Each wall is flat, endless, passes through zero and stands at right angles to its row. A trip goes straight from one point to another. Which walls does it cross, in order?

Walls:
(1): [1.22 0.30 0.09]
(2): [-1.46  1.98 -0.64]
Trips:
[ 3.27  0.65 -0.78] to [1.77 0.77 3.21] -> none
[-0.83 -1.24  0.57] to [-0.07 -2.84 -2.79] -> none
[1.24 4.52 2.84] to [ 1.47 -0.08 -1.77] -> 2
[ 0.67 -0.44  1.78] to [ 2.04 -1.63 -0.61] -> none
[-2.06  0.57  0.40] to [2.10 1.08 0.03] -> 1, 2
[-2.43  0.27 -0.38] to [ 0.81 -0.56 -2.78] -> 1, 2
[-1.48  1.54 -2.10] to [-1.04 -1.64 -0.91] -> 2

Walls:
(1): [-3.52  2.03 -0.18  1.18 -0.50 -1.61]
(2): [-1.80 -0.08  1.06  1.27 -1.57 -0.28]
(3): [-0.85  1.59 -0.52  2.00 -0.78  1.55]
(4): [-1.16 -1.82 -4.04 -1.44 -1.57  0.93]
Trips:
[-0.98 -1.54 -1.39  0.92 -0.28 -3.14] to [-2.87 -0.42  0.66  0.29  2.17 -1.44] -> 4
[-1.29  2.65  2.14 -1.31 -0.06 -0.13] to [-0.46 -0.83 -1.25 -0.53 -1.48  1.14] -> 4, 1
[-0.14 -1.87  0.12  0.18 -1.67  1.82] to [-1.31  1.62 -1.31 -1.54  2.11 -0.45] -> 2, 1, 3
[ 1.01  2.98 -1.46  2.80 -1.17 -0.40] to [1.31 0.70 0.65 0.60 1.66 0.56] -> 2, 1
[ 0.99  0.00  2.92  0.71 -1.11  1.73] to [-0.95  0.07  0.82  3.04 -0.81 -1.18] -> 1
[ 1.19 -1.37 -1.62 -0.19  1.15 -0.31] to [ 2.90 -1.63 -1.12 -0.77 -0.71  2.94] -> none
[ 0.35  3.21  1.55  2.48  2.48 -2.08] to [ 0.00  2.72  1.73  1.75 -2.32  0.11] -> none
[ 2.84  1.39  0.63  1.08  2.38 -1.52] to [ 2.86 -2.36  0.19  0.01 -1.01 -0.70] -> 4
[ 0.67  0.60  1.55 -1.75  0.52 -1.71] to [-1.59 -3.79  0.21  0.40 -0.82  0.30] -> 2, 4

Walls:
(1): [ 0.15 -2.87 -1.42  0.74  3.66  2.49  0.50  1.01 -1.88]
(2): [-2.38  0.54 -1.42  2.23 -0.45 -0.67 -2.69  0.56 -3.39]
(3): [-0.90 -0.37 -1.58 -1.43 -0.23  2.55  1.27  1.47  0.38]
(4): [-1.08 -0.14  0.18 -1.49  2.41  0.16  2.07  0.25 -1.86]
Trips:
[ 1.69 -0.63 -1.32  3.53 -2.02 -2.36  0.88 -1.00 -2.10] to [-0.69 -1.06  0.80  4.35  0.03  0.55  0.41 -2.29  4.11] -> 2
[-1.67 -1.09  0.43 -2.98 -0.37 -0.97 -2.62  2.14 -0.53] to [ 1.76  1.31 -0.49 -0.86  0.29  0.47  2.77 -1.25  3.04] -> 2, 4
[-1.86 -3.59 -3.04  1.56  1.34 -2.70 -0.45  2.02  0.35] to [ 0.07 -1.75 -1.27  2.68  1.98  1.83  0.12 -0.65 -1.02] -> none
[ 1.23  3.16  0.82 -0.18  0.01 -0.61  0.45  0.98 -0.38] to [-0.35 -2.36  0.19  1.78  0.49 -1.24 -2.20 -1.87  0.16] -> 4, 2, 1
[-0.08 -1.03 -0.21 -0.67  0.12 -2.53 -0.53 -0.65  1.55] to [-0.42  0.22  2.98  1.63  3.61  0.80  1.34  0.10 -0.16] -> 4, 1
[-0.17 -1.09 -1.14  0.47 -0.15 -1.24 -2.16 -1.00 -0.98] to [-0.97 -0.71  0.53 -2.90 -2.68  1.96 -0.33  3.00  1.98] -> 1, 3, 2
[-3.58  0.29 -1.38  0.34 -1.63 -2.00 -0.22 -0.26 -2.17] to [ 1.41 -0.20 -0.37  0.18  1.18  0.23 -2.16  1.02 -1.21] -> 1, 4
[ 0.01  0.95 -0.29  0.50  1.72 -1.66  2.87  0.26 -1.97] to [-0.57 -1.47 -1.11  4.24 -1.26 -2.41  0.72 -0.97  0.09] -> 4, 1
[-1.96  1.13  0.44  1.38  2.09 -4.11  3.10  0.89  0.21] to [-1.12  0.19  0.01  1.03  1.75 -1.25  2.37 -0.44 -0.98] -> 1
[-2.05 -2.74 -0.40 -0.73  1.05  1.33 -1.23 -1.90  0.46] to [-1.89 -0.02 -0.72  1.46  2.50  1.29  2.42  0.50  0.34] -> 2

Walls:
(1): [ 0.31 -3.83  0.00  2.57 -1.15  3.57 -1.25 -0.11  0.72  0.51  0.64  0.46]
(2): [-3.43  1.25 -0.47  0.32 -0.65 -2.08 -0.70  0.55  2.22  2.85 -0.17  4.16]
(3): [ 1.17  0.60 -1.84  1.68  0.42 -1.57 -0.62 -0.09  2.11 -1.47  1.04  4.70]
(4): [-1.67  0.06  1.72  1.45  1.54  1.83 -2.70 -1.52  1.00  0.83 -0.51  3.44]
(5): [-2.47  0.21  0.36  0.95  2.83 -0.80 -0.04  1.11 -1.04  1.19 -1.33  3.25]
(6): [-0.04 -0.20  2.05  0.54  0.03 -0.88 -0.15 -1.34  1.38 -2.03 -0.29  1.60]
Trips:
[-0.64 -2.13  0.05  0.89  2.12 -1.15  0.90  0.33  1.42  2.56  0.57  0.49] to [ 0.99  0.19  1.24  1.77 -0.98 -1.71  2.63  1.63  1.41 -2.64 -2.15 -0.66] -> 6, 4, 1, 2, 5
[-0.08 -0.98  1.54 -0.36  1.80  1.45 -0.03 -2.37 -0.46  1.78  1.14  3.14] to [ 0.99 -1.69  1.01  0.37 -1.86  1.12  2.11 -0.65  1.09  0.83 -0.50  1.34] -> 5
[ 2.78  1.32 -1.59 -1.06  1.22 -1.58 -1.34 -0.92 -0.11 -0.62  0.30 -0.80] to [-1.78 -1.57  1.23 -0.52 -2.05  0.04  0.48  0.14  0.35 -2.32  1.33 -0.31] -> 6, 3, 1
[-1.64  2.97 -1.28 -1.34 -2.04 -1.32  2.18 -0.20  0.42 -0.19  4.02  0.07] to [ 1.60 -0.48 -2.81 -1.61 -0.75  1.31 -2.30 -0.75  2.67 -2.85  0.94 -2.28] -> 2, 1

Walls:
(1): [-0.02  1.19  0.77 -1.70  1.75 -0.49 -0.24  3.50  0.78 -0.62  3.67 -2.37
  2.56 -1.08  1.19 -0.11  0.70  1.65]
(2): [-0.21  0.53 -1.75 -1.53 -0.14 -2.79  1.11 -2.46  3.24 -2.26  2.65  2.01
  0.64  0.86  3.62  0.74  1.07  1.87]
(3): [ 0.93 -1.06  0.93 -1.74  1.19 -0.47  0.02  1.48 -3.71 -0.57  0.62  0.10
  1.53 -0.67  1.30  1.31  0.74 -2.86]
(4): [ 0.00  0.66 -0.23 -0.62  0.07 -1.67  0.55  2.11 -1.13 -1.08  1.79 -1.56
  1.14  2.26  0.20  1.11 -1.58  0.51]
(5): [ 0.23 -0.63  1.27 -1.92  2.33  0.30  0.83  0.28 -0.17 -3.56 -0.63 -0.18
 -0.02  1.02  1.70  0.05 -0.88  0.16]
(6): [-1.68 -2.06 -1.84  1.21 -0.04  1.93  1.28  0.30 -0.72 -0.36 -1.16  1.31
  0.98  2.30 -0.82 -0.24  1.03 -1.66]
Trips:
[-3.35  0.96 -1.18 -4.53 -1.23  3.22  2.12  0.66 -1.20 -0.77  0.15 -2.03
 -0.61 -0.35  2.47 -0.80 -2.65 -2.85] to [-0.59  1.16 -0.45  1.41  2.69  0.81 -1.08  0.51 -1.26  0.14 -0.29 -0.18
 -1.22 -0.85 -1.01 -0.91  1.48 -1.06] -> 4, 5, 1
[ 0.02 -0.47 -0.04  1.00  1.68  1.53  0.30 -0.45  2.35  0.69  3.04 -1.94
  1.15  3.67 -0.50  0.12 -1.14 -1.11] to [-0.74 -0.53 -1.64 -0.77 -1.24 -0.30 -1.15 -0.97  1.91 -0.97 -0.52 -0.72
  0.09  1.89  1.20  2.88 -0.09 -2.36] -> 1, 3

Walls:
(1): [ 3.39  2.60 -1.61 -2.16  2.27  0.32  2.63  2.17 -1.22 -0.45  0.17 -0.77
  2.18 -0.39 -1.73  3.14 -1.07 -1.53 -1.78 -3.94 -1.76 -0.33 -0.58  0.78]
(2): [ 1.86 -0.20  2.19  0.66 -0.91  2.17 -0.68 -2.83  0.68 -1.60  0.85 -0.08
 -0.97  1.44 -1.33  0.28  0.52 -0.73 -2.38 -0.43 -0.22  0.64  0.28  0.41]
(3): [ 1.20 -0.31  0.57 -1.40 -0.36  0.29 -1.95  0.00  0.17  0.67  2.08  1.65
  0.57  0.56  1.01  1.01 -4.27 -0.71  0.71 -2.22 -1.06 -2.65 -0.27  0.85]
(4): [ 1.49 -0.34 -1.91  1.42  0.52 -0.54 -0.49 -2.25 -0.40 -2.98  1.15  1.94
 -1.66 -3.08  0.86 -0.32  2.17  2.20  1.84  1.74  1.19  0.19 -3.07  0.55]
(5): [-2.17  0.15  0.88 -0.75  1.92  1.19  0.55 -0.76 -1.83  1.83 -1.78 -2.15
  2.28 -1.36  0.93 -1.15  1.15 -2.30 -1.93  0.43 -0.15  1.62  0.36  2.85]
(6): [ 2.78 -0.26  2.22  0.96 -0.50  0.83  0.65 -0.85 -2.50 -1.04 -0.17  0.77
 -3.08  2.45  0.13  1.78  0.09 -0.94  2.24 -1.94 -1.74  0.66  1.96 -0.13]
(7): [-0.44 -0.47  1.40 -1.10  0.39 -1.52  1.07 -0.08 -2.51  0.06 -1.64 -1.58
  0.41  0.00 -1.99 -0.85  0.44  2.21  0.87 -0.26 -4.67  1.38  2.19  1.32]
(8): [-1.01  3.30  1.74  2.02 -0.38  1.56 -1.46  0.16  2.13 -1.66 -2.15  1.71
  2.55 -2.57 -0.60  1.76  0.53  0.25 -2.87  1.08  1.33  4.15 -2.68 -0.30]
(9): [ 0.23 -0.62  0.32  2.49 -1.11 -1.88 -0.38 -0.51 -1.61  0.33 -1.91 -1.02
 -0.14 -0.90 -0.95  0.43  1.09 -0.27 -1.67  1.49  0.99 -0.90 -1.46  1.12]
Trips:
[-3.83  2.32  1.53  3.08  1.53 -1.38 -0.84 -2.01  0.39  3.69 -0.05 -4.41
 -1.13  3.73  0.44 -0.18 -1.71  0.43  0.63  2.63 -2.59 -1.41 -5.13  1.42] to [-0.33 -1.18  0.70  1.46  1.52 -0.16 -1.74 -0.30 -0.03 -0.87 -0.14 -0.32
  1.22 -3.47  1.69  1.87  0.35  0.95  2.14  0.88  0.06  2.02 -1.52  3.38] -> 8, 4
[-0.61  1.07  1.29  3.30  0.64  3.91  1.44  0.58  1.88 -1.48 -1.64  0.19
 -1.41  0.13 -1.21  1.54  0.64  2.04 -0.05 -0.27  2.54  0.03  1.81 -1.52] to [-0.33  1.71  0.78 -2.34 -0.76 -2.45 -2.18 -0.26  2.36  0.91 -2.20 -0.94
 -1.87  0.18 -1.22 -1.59  1.32 -0.19 -0.43  0.92  0.13  0.89  0.47  1.15] -> 4, 9, 6, 7, 5
